Every row gives one point. Examples show where two turns around zero, p and q, send a point. Where does a point land after both, in the order given? Backwards means that the second turn is done in reverse. Each puzzle has new turns, and all numbers are rounded.

Turn p:
[-31 -20 -11] => [-38   5   0]
[ 42 -52  37] => [  7 -69  32]
[-17  47 -46] => [  5  50 -46]
[ 5 25 21] => [25 15 16]
Turn q:
[-34 -18  29] => [-46  13   8]
[-19  -8   6] => [-20   5  -4]
[ 4 38 28] => [15 39 23]
[-32 -25 -81] => [ -6 -35 -83]
[ 49   1 -28] => [ 46 -33   3]
[32 11 46] => [11 11 55]
Where do these land?
q, then p: [19  3 33] => [15  1 35]
q, then p: [ 23  21 -16] => [ 25 -22 -11]
q, then p backwards: [ -3 -39 -68] => [ 50 -34 -50]
q, then p backwards: [-39  15  50] => [-64  11   6]

Turn p:
[ -9  24 -14 -26 -38  15] => [ 11   6 -15  18  -9 -49]
[ 58 -16 -48 -61  77  20] => [ 16 -14 -58 -94  57   0]
[-15   3  47  21 -19 -47] => [ 2 13 59 38  6 17]
[ 11 -34  35  57 -38 -31] => [ 27  -6  54  27 -41  46]
[-55  13 -26  11 -26  -7] => [-33 -30   7  38 -16 -32]
[30 15 14 35 20 -2] => [ 11  10 -14  13  10  48]
[-21  -5  -8 -37  26  52] => [-36  20 -32 -40  -5 -29]
Turn q:
[ 39  14  48  29 -32 -10] => [ 20  13  14 -57 -41  16]
[ 61  32 -36 -23   5  41] => [ 21  39 -68 -23  24 -25]
[-25  34 -35  -7  63 -45] => [-28 -18  30   3  61 -57]
[-45 -67  41   3  -3 -15] => [  7 -53  37  43 -38  31]
[-53   8  19  17  11  45] => [12  6 24 24 37 54]
[-24 -42   6 -45 -46 -34] => [-47 -46 -18  21 -48  15]
[ 43  10 -50  10 -29  25] => [ -1  61 -42   0 -13 -20]
[ 5 11  9 16 32 -7] => [ 19  -3  22 -11  18 -15]
Where do these land?
p, then q backwards: [-25  25  20 -40  19 -55] => [-38  37 -26  18  51 -12]
p, then q: [  6 -22 -49  42   2  71] => [-49  37 -48  51 -30   9]
p, then q: [ 47 -44  -7 -35 -32 -26] => [ 26 -35 -41 -41 -36 -23]
p, then q backwards: [-8 31 26  1 -4 52] => [ 18  -1 -48   8 -38  18]
p, then q: [-14  64   5 -20  10 -20] => [ 11   7  52   2  34 -35]
q, then p: [ 25 -66 -22  56 -41 -17] => [ 49   8  19  82 -31  -8]
p, then q backwards: [-33  -3   0  -6  -4  42] => [ 16   0 -28  -5 -34 -27]
q, then p backwards: [  1  14  27   3  51 -48] => [-13 -35 -25 -41  -6 -46]

Turn p:
[ 78 -14   8 -21 -17 -36 -71 -30  30] => [  2  16 -55  16 -50 -59  -2  22  72]
[-24  42 -19  66 -21   9 -15 -13  80] => [-29  41  22  26  53  46 -18  11  73]
[-33  34  31   6 -55  22  -1  15 -22] => [-48   5   7  -1  28  -7 -24 -58 -17]
[ -1  -9  -4  30 -15  15  21  45  -4] => [-21 -17   0   8  -2  39 -34   1 -21]
[ 18  11 -12   2  38  48   4 -20  84] => [ 52  64  23   3  -9  42 -13  12  47]
[ 66   7  12  26  43   2  -4 -67  19] => [ 66  10  -7  65 -15 -12  22   3  48]
[  0  23 -15 -32  -3 -28  24  18 -41] => [-22   3 -18  -1  -3 -11  34   4 -55]
[-35 -34 -16 -18 -43  -5  21   0 -22] => [-39 -34  18 -39 -16   9  21 -18 -11]
[-30 -20 -21 -16  32  12 -11  17 -54] => [ 26 -35 -19 -45  21   1   8   1 -41]
[-40 -39  35 -44  40 -39  31  34 -69] => [ 11 -51  29 -33  -7 -49   7  22 -93]
Turn q:
[  7 -33  40  15  44 -10  21   0 -17] => [ 14  13  27 -43  40  20  15   5 -24]
[-64 -30 -57  27 -44 -30  26  -5 -31] => [-28   8 -71  49  30  35  21 -47 -19]
[ 38 -24  85  16 -26  -8   6  29  -7] => [ 10 -36  21 -42  -9  19 -10  42 -72]
[-10  20 -23   2  64 -16 -45  -4 -12] => [-29  19  24   3  36 -27  29  18  51]
[ 20  11  18 -37  20  25 -22   4 -42] => [-27   2  19 -35  14 -20 -46  15  16]
[-34  81 -34   5 -36 -66  43   4  22] => [  3  61 -77  47 -50   2  34  36   3]
[ 78  58  41  25   0  35 -24  51  40] => [ 47 -32  57  16 -37 -24 -31  90  -2]
[-18  -1  -7 -27 -46 -27 -30 -30   5] => [-43 -13 -28   1 -39 -22  16 -25  -8]
[-67   1  -9  -9  22  21  11 -14  16] => [-12  24   4   3  -8  47  14 -33  43]
[ -4 -42 -58 -38  -8  26  17   2  39] => [ 40 -31 -31   2  -4  -3  -8 -60  43]
[ 56 -39   5  21  10  49  -2 -37 -13] => [ 25 -14  57  -2  26 -28 -34 -39 -31]
Where do these land?
q, then p: [ -5  -9 -18  36  10  14  -3 -44  34] => [  6 -10  30  57  -2  -8   8 -23  14]
p, then q: [ 84  13 -30 -43   6  12  67  68 -80] => [-47  11 -52  75  57 -13 -91 -34 -47]
q, then p: [ 25 -11  21  26 -45 -56 -20 -15  12] => [-31 -59   2   6  -9   5  29  -5 -48]
p, then q: [ 28  27  23   0 -18 -74  13   7  67] => [-13  -1 -17  43 -26  58  37  69  -6]
p, then q: [-28  17  18   3 -17  62 -10  -7  -2] => [-19  26  44 -17 -20 -34   3 -26  14]
q, then p: [-46  19   5  30  19 -11  -5 -16 -14] => [  5  19  31  12  39  22  -8 -21 -20]
q, then p backwards: [-23   4   2  15  35  13 -75 -17  25] => [-29 -18   9  18 -38 -38  27 -53  26]
p, then q backwards: [ 23  -8 -65 -53 -26  10  50  70 -54] => [-41 -21  73  -6 -84 -56  32  -7  -6]
q, then p: [-29 -41  25  12  25  25  -3   9   6] => [ 46   6  28 -13 -19  -2 -16 -30  -1]
p, then q backwards: [-28 -10  18 -27  11   6 -15 -56   4] => [ 26 -19  -9 -16  48  -3 -10 -27  31]
